Every row gives one point. A path goes straight from each point to the next, and from the last back to the first. The post is the endless flat space through its rows: a point in 2 columns, a line in 3, a plane in 4, and so on, so that a path can go around it. How many times does the path go around the post? Going back the other way cancels.
In the rows, zero is written as 128.

Post (1 x 2):
[[145 129]]
Path (24 x 2):
[[133 103]
 [149 114]
 [124 112]
 [131 147]
 [154 166]
 [155 153]
 [167 125]
 [167  97]
 [125 105]
 [ 95 141]
 [138 170]
 [200 144]
 [174 104]
 [133 102]
 [ 92 109]
 [135 151]
 [175 171]
 [163 163]
 [137 184]
 [191 135]
 [189  97]
 [176  90]
 [131  83]
 [ 96 126]]
Times around: 3

Post (8 x 9):
[[114  98 116 130  78  82 120 151 125]
 [105 117 170 158  93 125 125 173 104]
 [106 138 125 154  74 164 158 152 142]
 [ 96 129 111  79 121 193 175 144 114]
 [130 159 137 171 117 149 123  80 123]
 [ 95 163 191 154 197  81  67 141 195]
 [127 189  31 140 194 133 117 102 127]
 [127 164  50 112 110 143  80 131 130]]
Path (20 x 9):
[[ 94 110 141 135 150 104 151 149 183]
 [129 136 106 186 161  72 109 156 137]
 [103  87  91 164 180  96 142 134 155]
 [106 134  88 130 113 109 123 102 127]
 [108 198 120 194 109 107 133  84  88]
 [118 183  88 133 151 107  84 202 170]
 [133 162 135 143 177 142 126 102 165]
 [133 175  89 184 141 197 114 132 120]
 [ 77 132 107 164 123 118 119 104 150]
 [ 83  90 125 164 142 105 110 111  80]
 [136  98 139 153  90 139 116 139 174]
 [134 154 108 141 160 127 145 128 135]
 [130 169 103 166 141 138 126 160 110]
 [131 111 120 175 152 121 171 168 126]
 [123 113  63 148 103  99 114 117 135]
 [ 70 164 131 154 123 151  90 127 150]
 [ 78 154 108 115  92  75  78 143 204]
 [122 144  95 112  56 106 123 154 131]
 [ 75 124 118 112 131  91 161 140  97]
 [100 125 114 160 102 117  80 128 128]]
Times around: 1

Post (17 x 18):
[[127 144 180 111 162 145 125 128 151 128  69 104 158  88 174 105 127 121]
 [ 80 130 130 158 138 133 132 146 106 112  83 114 153 168 130 152  28 149]
 [122 110 110 146 160 116 147 103  91 142  83 174 166 146  80  92 172 162]
 [163 138 147 117 118 128 127 196 110  69 110 104 105  93 144 110 122 176]
 [135 159 135  89 147 128 181 137 205 142  77 185 115 133 109 147  84 169]
 [116 121 129 186 202 153 132 128 167 130  93 155 164 114 183 179 145  60]
 [120 167 127 151 146 160 169 187 137 129 134 161 105 117 132  87  59  89]
 [126 126 149 136 135 102  72 113 125 124 130 190  85 156  64  83 120 142]
 [ 95 187 148 129 149 132 153 117 130 169  88 114  47  99 161 150 119 137]
 [159 143 156 132  98 146 159  88 141  90 105 182 167  72 116 120 129 181]
 [110 135 145  76 128 237 146  37 155  62 129 120  66 141 108  90 145 164]
 [118 172 154 139  64  62 166  92 106 124 172  48  95 148 191 111 104 173]
 [140 135  70 157 122 178 147 104 184 131  99 144 158  69 100  97 160 143]
 [138 169 178 104 145 141  95 133 132 165 151 179 111 144 177 107 130 183]
 [126 123 112  99  51 137 109 134 119 120 137 115 130 126 178 160 112  76]
 [135 154 110  98 161 133 145  92 147  92 141 135 207  50 112 141 121 130]
 [ 94 157 199 148 113 101 149  76 103 180 136  73 149 174 109 162 150 183]]
Path (15 x 18):
[[109 178 138 128 186 130 133 164 154 145  93 149 171 122 148 126 119 128]
 [ 96 175 136 132 119 127 154 164 152 123 128 144 124  35 103 147 135 138]
 [ 97 123 130 181  89 163 170 108 141 148 116 142 121 154 106  83  91 153]
 [131 121 156 130 187 162 157  70 181 153 112 153 156 133  96 123  97 119]
 [129 180 126 150 123 131 150 105 115 167  95 115 150 118 182 111  99 172]
 [115 156 137  90  81 129  93  99 163 135  69 125 119 139 109 216 104 154]
 [141 169 183  54 118 173  85 141 149  92 138 129 108  91 147 117 157 144]
 [132 162 104 139 101  93 148 105 110  97 145 137 100 114 108 136 126  99]
 [144 157 157 173 101 146 159 111 118  97  97 122 135  90 105 117 128 117]
 [ 96 191 170 111 117 218 112 103 118 152 137 170 128 147 133 139 108 149]
 [101 135 125 142  96 151 124 126 139 113  88 130 157  86 121 154 113 134]
 [101 136 175 125 145 160 117 142 159 109 134 180 106  98 156  75 118 166]
 [ 84 165  95 112 113 131 130 130 134 135 135 146 142 114 121 154 108 161]
 [142 161 141 154 129 156  89 117  89  85 155 188 137 134 123 118 138 112]
 [139 165 116 192 151 173  96  76 152 126  83 181 117 124 141  67 125 133]]
Times around: 1

Post (17 x 18):
[[106 109 146  91 111 137 126 144 120 124  96  97 114 110 180 113 144  96]
 [155 153  79 142 101 128 123 112 131  99 103 109 136 134 109 116  83 196]
 [147 136 135  82  94 163  97 156 123 118 122  85 161 108 112 111 116  81]
 [ 90 149 151 114 115 137 113 142 179 109 138  64 141 154 135 111 125  52]
 [130 122 126 115  93 152 138 134 120 146 134 133 132 145 142  86 116  63]
 [124 164 150 119 110 169 110 129 141 131 152 135 107 116 148 136 154 136]
 [ 85 115 171 109 118 138 109 120 106 111 126 139 138 132 104 150 133  64]
 [160 144  81 118 145 158  91 130 163 137  93 109 121 162  85  67 120 249]
 [144 128 161  92 129 119 119 173 141  93 137 132 110 119 128 124 100  53]
 [128 128 190 149  83 153 105 155 155 102  76 113 113 116 130 102 122  63]
 [145 124 109 177 137 119 215 131 122 144  85 137 114  70  80  97 188 173]
 [161 136 109 155 105 103  74 182 108 134 114  94 152 163 110 119 114 165]
 [135 108 102 179 169 133 216 127 142 200  59 142 165  64 111 164 140 156]
 [147 126 137 107 142 123  87 104 128 128 114 118 142  88 156 121 151  47]
 [163 141 128 158 155 169 138 117 103 118 142  83 121 152 118 101 101 197]
 [143 146  78 168 172 161 175 141 118 118  81 160 182  79 132 102 154 181]
 [122 104 100 134 122 174 112 140 134 112 121 111  97 106 122 142 135  69]]
Path (21 x 18):
[[147  98 101 107 107 132 136 180 179 111 102 151 178 126  54  67  77 103]
 [137 102 180 117 166  86 131 125  88  84 151  97 146 140  56 144  63  65]
 [147 169  94 123 142 117 152 139 157  60  83  89 142  54 130 116 103 127]
 [159 125 141 155  98 123 123 166 105 105  69 138 130 152 135  92  64 113]
 [179 110  86 147  88 135 135 179 123 135  55 160 116 134  45  96 140 175]
 [124 114 144 138 112 145 108 131 164 159  85 161 117 138  53 130 153 107]
 [115 193 158 111 108 151 141 114 129 180  83 116 215 119 117 152 123 146]
 [122 146 100 146  96 168  99 120 135 128  69 105 151 117  74 101 107 111]
 [ 94 139 116 126 102 124 101 123 115 109 147 100 112 127 135  77 156 119]
 [138 129 100 118 150 124  91 162  74 133 118 142 149 131 101 105 133 161]
 [141 162 107 110 125 146 125  99  83 179 102  88 133 111 109 124 122 173]
 [116 102 149 121 156 138 127 136  96 178 133 109 100  97 157 102 157 120]
 [ 98 102 115 168 120 184 114 105 162 153  84 115 122  76 112 161 137 176]
 [105 119 149 140 132 163 121 152 153  97 112 126 113 142 137  98 159 139]
 [148 143 134 104  99 139 138 166 112 117 121  98 147 113 175  78 158 121]
 [130 173 123 131 124 129 123 105  85 145 150 107 136 154  94 159 150 118]
 [155 129 147 119 138 158 133 168 114  92 114 169  89  92 111 114 149  89]
 [187 158 168 150 118 174 112 119 106 114 102 111 158 116 118  89 153 148]
 [113 119 117 141 112 198 118 202 165 113  92 150 165 118 122 136 144  94]
 [149 120 116 104 155 139 104 153 116 117  68 142 162  75 154 127 163 112]
 [175 123 108 107  77  68 174 140 149 154 105 106 127 129 148  97 114 134]]
Times around: 0

Post (17 x 18):
[[130 103 152  93 170 123 102 118 146 103  71 158 113 164 217 153 139  62]
 [156 111 153 106 120 168 135 200 158 147 115 142 134 137  59 147  96 115]
 [113 150 174 187 169 153  77 126 103 123 121  99 118 165  90  82 136  74]
 [116 175  64 117 134 150 105 172 165 105 143 170 140 118  85 102  99 192]
 [136  89 137  93 119 135 133 133 149  71 179 100 111 145 127 165 122 125]
 [118 102 134 186 120 111  91  84 147 167  90 151 107 148 162 108 112  68]
 [123 146 106 147 197 114 130 192 124 134  88 126 176 124  99 138 155 105]
 [126 112 140 149 146 130 134 153 119 139 141 149  64 127  91 145 117 151]
 [143 110 122 110  83 150 126 169 167 151  61 135  80 155 175 157 147 129]
 [125 162 136 144 155 159 126 138 149 130 149 128 132 110  78 144 128  59]
 [119 120 155 198 177 169 143 140 133 191  81  97 153 137 140 145 123 154]
 [ 83 121 145 164 109 159  73 145 118 189 150 119  99 139  91 176  63  93]
 [169 162 138  76 171 109 142 151  90 162 102 119 106 147  83 173 135 145]
 [123 114 146 118 173 106 170 177 153 146 168 148 108 174  71 132 171 169]
 [129  99 151 151 135 167 172 151 118 128 188 126 138 147 148 127 124 122]
 [ 80 144 155 123 126 147 150 108 103 126 120 135 122 119 148  99 101 138]
 [123 133 118 160 167 132 145 151 144 106 134  79  99 155 112  63 112 131]]
Path (30 x 18):
[[136 199  59 142 155 142 126 175 158 149  69 146 202 120 107 107  80 162]
 [132 132 169  58  83 135 122 170 129 131  89 179  68 136 153 151 101 144]
 [119 100 138 180  99 127 125 157 156 180 141 154  72 111  85 145 136  88]
 [134  76 168 156 183 139 160  88 155 150 131 157 105 107 129 152 123 141]
 [139 114 142 141 144 163 172 102 146 116 138 122 138  99 145  70  85  90]
 [132 158 186  90 134 153 177 147 158 185 120 114  98 128 168 160 203 117]
 [119 111 177 141 147 140 146 168 130 118 165 143 159 134 112 158 142 112]
 [117 130 209 132  65 197 125  93 162 120  78 127 128 153 138 146 127  89]
 [158 128 126 148 150 162  77 116 128 127 144 129 153 168  64 136 104 127]
 [ 71 130 164 163 160 161 120  94 174 103  97 135 113 138 135 113 116 158]
 [161 173  92 161 116  85 132 156 129 164 148 157 102 151  86 132 111 125]
 [104 121 156 121 190  98 193 170 148 171 151 200  79 116 129 125 129 179]
 [153 135 174 137 164 180  93 148 104 151  46 173 120 137 142  84 129 168]
 [129 158 101 135 149 155 133 150 154 181  95  79 125 153 121 125 143 106]
 [115 126 114 135  69 175  44  96 138 121 131 119 157 175 111 155 109  91]
 [ 85 130 161 172 138 147 125 132  78 103  59 117 116 132 193 151 183 151]
 [136 190  89 184 173 172 146 163 110 112  95 120 155 100 107 104  85  84]
 [135 109 137  68  77 142 124  97 171 114  68 124 136 145 115 113  95 153]
 [135 154 133 105 147 194  87 142 129 133 126 155 127 144 140 121 179 122]
 [173 131 119  74 156 114 128 130 175 156 155 196 132  89  79 138 104  62]
 [105 154 109 153 203  66 130 190 127 123 117  99 139 114  81 107 136 163]
 [169 159 131 164 145 119 208 170 115 184 122 156  75 113 107 141 102 131]
 [114 108 130 118  80 150 152 174 164 129 171 200 104 180 109 134 176 127]
 [100 155  80 133 153  97 146 100 156 178 115 178  54 147 134 118 123 153]
 [167 137 143 196 158 150 181 162 137 153 151  90 144 156  33 129  93  68]
 [105 172 105 112 105 143 128 117 162 133 116 114  96 117 160 185 137 164]
 [171 135 159  75 118 141  96  93 134  96 104 191 156 128 184 111 104  61]
 [111 104 122 135 108 165 120 161 134 124 112  79 152 137 169 104  90  80]
 [ 96 162 123 174 147 157 126 157 142 136 174 116 118 141  35 104 166 145]
 [146  93 116 142 103 134  88 110 128  82 136 127 144 147 122 142 102  37]]
Times around: 1

Post (17 x 18):
[[122  97 154 138  96 101  99 149 143 121 145  86  97 103 155 125  95 134]
 [ 88 186 127 167 162  89 135 116 107 141 141  86 154  93 152 154 170  91]
 [ 86 124 167 106  90 140 100 194 120 127  85 152 140 133 112  99 113 162]
 [156 147 120 107 115 134 142 147 125 159 107 115 176 138 138 147 145 148]
 [171 134 113 163 115 114  89 164 152 101 165  94  99 153 158 135  89 125]
 [ 88 148 111 123  67 138 102 182 209 135 142 131 141 120 113 187  99 131]
 [127 131 120  43  52 188 139 151 122 101 113 159 123 152 135 153 164 150]
 [121  97 127 170 148 135 111 127 160 112 149 126 123 141 138  84 101 174]
 [145 138 130 149 163 111 142 102  72 185 158 144 138 161 109 131 116  74]
 [150 145 108 139  81 156 126 167 105 160  90 131  95 113  91 143 104 112]
 [ 60  97 113 187 150 143 125 167 202 118 139 107 126 121 165 100 147 115]
 [154 109  71 117 112 120 166 164 126 120 185 123  96 117 154 150 105 119]
 [143 118 125 110 167 101 111 111 103 164 179 124 149 122 113 112 175  99]
 [190  89  94 103 111 128 146 163 145  88 167 167  98  80 153 129 108  90]
 [105 130  92 130 107 113 133 169 197 132  96 150 120 129  76 161 110 101]
 [154 105 105 159 125 114  68 142 111 128 122  84 182 127 136  72  60 110]
 [173 154 105 165  89  89 116 132 127 135 172 103 121 142 149 115 117  98]]
Path (27 x 18):
[[125 111 128 220 121 122  64 158 163  99 161 132 122  63 162 131  99  57]
 [108 132  81  73  90 136 116 103 146 156  81 155 189 160  92 146 103 142]
 [122 151  91 149 149 160 110 217 123 107  50 129 153 124 142  96  82 100]
 [ 96 119 122 114 153 105 153 176 111 190  93 111 113 112 121 129 131 130]
 [164 177  53 165  99 196 166 161 121 139  85 198 113 119 137 112 136  55]
 [167 115 140 149 176 187 117  97 177 151 103 108 127 118 128  94 139 134]
 [110 150 147 158 132  91 105 102  95 169 184  97 135 121 187  92 110  78]
 [101 104  71 183 155 142 140 161 151 138 138 102 127 151 185 106 121 130]
 [141  68  80 140 108 100 117 145 151 137 147 106  97 116  81 160 100 176]
 [ 58 109 171 109 109 164 165 156 140 142 175 154 175 143 146 136 162 135]
 [112 138 100 187 125 138 142 186 144 130 201 105 123  87 154 131 129  73]
 [128  39 130 155 133 161  93 158 113 141 159 123 169 141 151  51 118 130]
 [ 93 123  71 137 102 101 141 191 124  99 137 108 108  76 161 138 145  84]
 [124 130 131 140 117 135  77 152 146 178 160  53 128 165 152 137 103 200]
 [206 141 154 166 111  89 130 166 145 142 166 109 105 128 194  97 110  95]
 [129 110 155 150 135 185 196 153  98 157 150 116  50 168 137 164  87 177]
 [ 78  76 123  92 125 108 149 103 169 102 164 115  96 125 102 118 118 146]
 [116 132 117 120 101 100 148 172 187 105 113 125 113  88  95 152 131 202]
 [ 89 101 101 144 150 118 109 148 180  93 126 114 148 153 123 174 114 165]
 [102 119 112 142 100  94  60 141 171 140  78 101 129 133 104 117 142  92]
 [179 129  74  98  90 120 137 179 151 149 131 126 114 107 132 142  82 113]
 [131 185  62 146 148 160 154 131 113  95  75  87 138 137 137 128 152  71]
 [124 121 123 144  57  93 160 166 169 121 107 167 164 119 103 134 111  88]
 [176 147 103 137  93 113 114 155 132 125 145  98 102 171 116 138 133 164]
 [ 97 139 118 137 109 119 121 182  93 161  39 139 169 191  70  95  67  59]
 [146  95  69  97 113 168 153 122 130 127 204 145  47 170 136 149 103  54]
 [124 146 106 147 174 111 119 177 103 147 107 117 135 171 145 106 173  90]]
Times around: 1

Post (17 x 18):
[[109 105 187 147 152 126 126 127 110 159  71 130 174 117 150 125 131 123]
 [ 63 142 149 158  73 130 116 134 129 156 129 143 137 132 125  99 106  83]
 [186 166 135 121 155 130 124 113  91 139 160 106 104  96 119 109 146 122]
 [ 75  91 115 166 102 125  97 131 155 159  98 143 150 185  85  91 114 124]
 [147 147 140 126 164 136 102 176  76 152 125 100  85  97  96  96 154  99]
 [120 104 139 139 181 109 106 108 105 138 108 115 149 138 113 179 125 102]
 [146 120 129 112 114 111 113 147  84 158 149  92  52  98 143 116 180 132]
 [188 157  83  94 121 123 101 184  73 176 160  69  92  93 103 128 151 147]
 [ 70 148 123 148 118  87  69 148  69 121 122 135 122  62 186  97 111 182]
 [108 121 133 147 185 122 128 129 155 125  89 149 152 140 171 132 124 117]
 [117 106 131 185 155 128 163 115  89 131  94 146 165 150 155 158 136 114]
 [ 78 139 151 130 103 141 145 115 126 160 106 144 111 193 113 117 104 124]
 [ 79 124 117 131  71 103 138 140 125 121 107 148 135  89 106 122 122 139]
 [ 74  80 167 149 132 138 140 144 134 139 136 160 154 142 112 140  93 118]
 [149  90 163 150 152 112 139 131 121 123  70 141 108 150 157 132 101 101]
 [ 61 129 117 143 101 138 111 124 108  97 110 104 121  85 178 106 116 153]
 [185 131 161 115 161 126 103 166  91 109 129 109 124 160 122 152 176 111]]
Path (30 x 18):
[[176 112 173 138 184 116 102 103 105 141  80  83 168 174 119  97 145 112]
 [126  72 162 105 127 119 106 130 121 206  54 119  88 138 129  48  98 100]
 [122  93 175 110 117 116  90 151  80 187 135 140 135  97 141 120 110 113]
 [ 39 107 145 112 108 101  76 176 104 117 147 123 101  83 126  79 107 107]
 [ 68 157 102 154 156  86 112 111 130 117  79 112 110 186 106 119 175 143]
 [ 94 162 175 121 161 115 125 138  85 129 134 118  92  17 106 118 114 117]
 [119 132 133 119 132 123  40 190 115 234 143  90  63 160  67  97 135  85]
 [107  87 132 133 207 100  79  96 107 146 148 153 110 146  86 149 119 130]
 [112  97  74 101 158 119  68 109 171 187 136  82 127 117 138 133 158 168]
 [134 121 159 148 134 118 123 129 109 137 124 157  69 141 173 132 123 164]
 [ 92 129 146 162 123 139 159 131 116 143 146 132 144 154  64 160 118  66]
 [167 117 122 147 141 146 180 156 102  78 161 122 177 133 120 172 176 110]
 [105  71 164 101 158 125 111 119  87 103 168 130 165 109  98 168 128 104]
 [ 63 118 149 166  77 128 172 127 100 119  96 179 115 113 154 109 101  99]
 [108 109 183  89 126 175 126 128 126 132 105 161  62 230 169 105 128 134]
 [145  89 166  86 158 169 179 115 193 135 127 132 127 201 138  71 116 150]
 [147 133 102 105 160 124 137 181 141 163 134  86  98 173 112 125 147 129]
 [153 177 137 131 130 155 141 159 132 115 162 105 146  89 127  98 109 170]
 [180 161  95 137 149  85 111 113  80 210  90 109  85 105 196  90 149 204]
 [ 99 148 180 164 155 137 135 107  90 116 144 107 162 132 159 148 118 132]
 [ 82 164 195 135 140 161  84 231 123 110 118 131 167  96 151  72 172 141]
 [ 98  89 177 153  66 122  99 134 146 199 111 157 103 171 128  88 165 116]
 [121 127 161 149 172 138 139 138 151 169 122 188 178  89 198 104 120 118]
 [135 134  89 105 176 102  67 170  78 155  91 116 137  90 104 149 220 186]
 [117 166 125 162 126 119 118 169  83 107 158 139 132  60 171 112 103 138]
 [106 159 126 139 129 111 106 177 100 118 139 121 124 136 115 120 112 150]
 [ 80  83 158 128  37 142 125 244 119 140  97 127 129 146 109  90 144 114]
 [143 117 154 101 144 127  81 165 112 173 122 108  86 162  96 111  80  78]
 [104 148 150 123 140 144  80 153 111  91  80 141 112 144 154  66 107 103]
 [ 94  37 150 141 121 125 180 118 145 118 115 132 113 123 116 142  88  83]]
Times around: 0

Post (17 x 18):
[[106 118 133 119 161 144 131 177  92  70 110 171 147 133 118  69  91 179]
 [137 170 136 116 149 133 114 171 111 124 108 126 168 112  63 168 144 163]
 [136 115 132  81 100  98 130 111 136  92  99  76 134  96 138 152 109 146]
 [118 130  79 103  92 130 132 146  98 101 142  97 161 109  82 116 159 108]
 [ 90 117 156  83 118 121 145  93 127 143 152 129 137 138 131 154 108 202]
 [106 172 121 135 149 125 109 112 179 139 156 100 120  85 103 138 150 123]
 [ 77 115 169 137 130 166 139 130 163 179 130  99 103 161 118 143 120  88]
 [122  95 173 138  79 153 142 116 147 132 162 111 131  94 139 149 135  92]
 [162 131 124 105 134 154 149 155 116 133 106  80 112 133 104 121 109 123]
 [169 130 104  97 160 137 117 127 136  86 141  96 156 128  95 104 137 126]
 [118 103  88  99 190 184  93 112 120 114 116 117 188 119 165 129 123 114]
 [117 124 162 156 174 155 137 194  82 146 135 173 101 138 129 184 146 129]
 [ 74  93 135 163 151 101  81 120  95 110 126 133 135  99 151 137 112 115]
 [154 102 138  56 138 158  95 145 127 132 115 124 155 123 136 138 107 165]
 [ 92  89 138 118 117 131 127 179  67 144  87 136 144 141 169  93 147 134]
 [149 193 182 136  88 111 132 129 103  72 125 122  89 120 102 143 114 121]
 [136 121 164 159  94 175 108 129 143  83 121 115 111 107 111 107 132 135]]
Path (29 x 18):
[[ 90 150 157 126 168 159 148 141 159 154 178 167  98 104 100 156 159 148]
 [106 146  89  81 183 159 118 209  83 140  84 108 135 156  92 142 149 178]
 [170 110 155 100 171 115  79 137 135 124 134  61 139 133 128 113  70 125]
 [123 166 138 121 127 130 113 143 120 116 113 126 152 124  90 146 107 143]
 [109  82 177 144  65 198 163 127 148 144 128 126 180 106 121 146 113  86]
 [ 78 146 127 177 197 106 140  37 162  79 118  94  61 115 140 184  93 154]
 [120  56 125  85 151 158 121 135  95 122  65  48 150 138 116 145  93  74]
 [134 108 147 110 176 145  81 126 156 157 181  84 157 134 114 118 170  86]
 [106 181 148 149 171 185  82 226 126 147 131 181 235 121  38 182 200 168]
 [ 86 105 142 153 141 112  94 170  99 195 139 162 144 110 157 130 110 101]
 [110  56  87  72 163  85 163 119 176 104 128 120 183  92 112  84 102 209]
 [114 135 115 108 152  94 150  76 108 171 168 150 157 112 161 100 166 102]
 [ 71 113 150 103  73 140 162 143  98 162 151 127 145 140 116  70 181 160]
 [113  65 130 165 140 163  78 124  94 104 131  88 104 161 132  75 116  89]
 [144 164  86 142 202 117  84 173  79  98  90  82 155 142 104 126 161 136]
 [116 153 158 130 108  87  93 117 133 132 143 126 139 159  60 173 128 137]
 [135 140 126 126 118 151 178 151 134 125 113 135 112 120 112 122 114 133]
 [105 110 132 129 141 193  63  75 113  69 120 146 130 128 129 116 113 113]
 [122  65 126 176  91 149 141 122  48 118  76  56 134 118 108 104 107 151]
 [141 157 124 109  99 157 134 112 138  93 108  21 183  99  89 101 106  98]
 [ 54  98 139 148 127 169 122 131 141 110 165 149 134 131 108 155  90 181]
 [128 152 115 133 153 117 120 109 106 109 101 107 106 138 122 144  68 128]
 [ 62 130 146 122 115  99 145 129  97 145 130 138 123 142  71 219 114 131]
 [171 116 166  55  96  76 140 122 108 126 108 105 189  76  98 214 162 185]
 [145 108 170 101  94 147 146 135  75  80 119 129 109 112 177  76 126 198]
 [ 98  99 125 117 146 142 120 116 132 114 118  66 142 110 144 142 111 164]
 [ 89 184 146  88 141 145  89 136 170 145 178 144 129 137  98 182 115 171]
 [102  52 127 141 108 130 117 148 144 145 106  87 174 173  29 100 149 160]
 [118 132 169 122 151 164  87 145 111  78 134 221 158 127  93 154 109 140]]
Times around: 5

Post (17 x 18):
[[150 109 101 176 141 126 184 173 153  62 148 171 161 100 118 107 155 120]
 [110 141 150 194 155 117 130 113 127 104 100 131  96 111 121 127 133 112]
 [138  86 137 103 159 155  68 127 159 136 152 153 115 148 105 160 159 140]
 [109 124 159 159  80 139 124 113 126 138 136 160 122 126  86 128 133 150]
 [ 96 141 148 104 156 123 139 181 144 120  92 130 131 124 122 154 124 131]
 [108 103 142 101 176 127 137 106 112 122 133 179  84 147 138 174 120 145]
 [133 151 133 136 217 167 172 166 113 106  72 104 146 158 143 123 100 114]
 [117 189 161 112 132 129 107 117 175 192 132 191 160 124  82 142  88 163]
 [124 170 161 169 137 151 140 122 113  99 120 128 101 120 136 101 134 172]
 [143  94 102 126 163 127 149 148 139 100 110 138 145 116  98 129 184 187]
 [108 148 117 117 113 140 137 145 104 173 136 164  65 136 133 135 116 139]
 [ 85 167 110 160 122 144 104  75 117 113 146 159 130  97  87 122 126 146]
 [125 159 129 114 138 130 165 180 142 113  93 168 120 164  81 125 130  85]
 [ 84  90 163 115 182 117 125 101 106 120 152 130 102 111 158 126 149 169]
 [111 144 136 116 153 140  74 101  55 122 127 141  85  90  88 143 129 147]
 [115 155 149  96 136 123 115 142 133 136 107 109 101 136 106 140  81 106]
 [105 124 132 146  94  82 146 142 117 134 170 120  96 129  90 189 141 100]]
Path (29 x 18):
[[138 135 149 174 176 118 173 127 114  75 103 150 100  99 138 125 131 127]
 [106 106 108 122 146 114 131 147 133 149 111 164 138 125 132 191 143 135]
 [113 167  87  89 126 114  86 153 102 164 198 153 127 115 131 155 143 153]
 [163  91 122 154 157 128 153 123 106 125 157 151  77 147 148 116  94 108]
 [ 53 142 167 183 151 174 152 131  97  90 151 114 184 108  97 101 116 121]
 [131 152 140 101 183 138 169 145 138 167 106 180 105 166  79 178 145 134]
 [ 90 122 109 113 130 116 156 136 106  80 102 121 133 105 103 133 122 111]
 [168 158 137 134 234 111 153 185 132 189  74 117  84 158 173 135 137 145]
 [127 119 139  87 174  70  87 191  66 129 143 107  94  90 120 192  98  86]
 [118 140 154 147 150 177  70 161 128 168 129 125 134 168  98 147 114 139]
 [ 59 176 164 142 157 133 167 161  91 117  62 106 106 159  58 127 162 104]
 [128 130 134 138 142 132 179 138 120  54 108 104  93 134 102 121 150  93]
 [169 147 181 131 130 150 147 133  63 152  76 183 148 174  28 170 138 103]
 [ 86 120 193 149 133 152 147 123 119  85 128 104  90 192 164 163 139 138]
 [124  53 195 203 170 133 126 116  94  50 124 183  52 111 191 109 165 157]
 [ 97 170 190 117 157  96 155 174 105 146 156 166  91 103 141 160 140 179]
 [ 96 123 122  98 115  93 158 189 110  81 165  90  95  84 119  99 133 138]
 [168 168 128  86 143 106 137 158 167 148 110  96  57 145  90 188 100 132]
 [118 126  98 166 202 141 153 119 118 117  66 187  95 100 130 141 199 171]
 [160 166 115 165 162 125 124 104 157 180 137 144 186 119  94 109 138 160]
 [109 231 109 214 115 116 135 111 111 161  80 134 133 132  70 124 124 127]
 [123 112 112 120 213 113  59 156  91 134 112 134  45 108 143 178 127 142]
 [123  97 116  81 170 110  84 131 110 148 161 140  90 105  49 205 124 119]
 [ 73 165  85 114 159 184 112 124 122 124 158 176  54  78 169 136 143 169]
 [156 170 174  69 136 110 179 166 104 140 170 142 170 133  84  98 107 135]
 [123 117  89 191  68  98 118 101 112 110 107 146 132 110  80 195 104  85]
 [ 32  78 143 188 168 146 103 101 113 124 144 136 158 118 154 111 145 109]
 [ 90 161  81 176 111 150 150 133 150 115 117 174 120 117  92  87 137 154]
 [ 92 139 161 134 131 129 151 125 114 193  87 167 118 126  78 157 128 169]]
Times around: 5
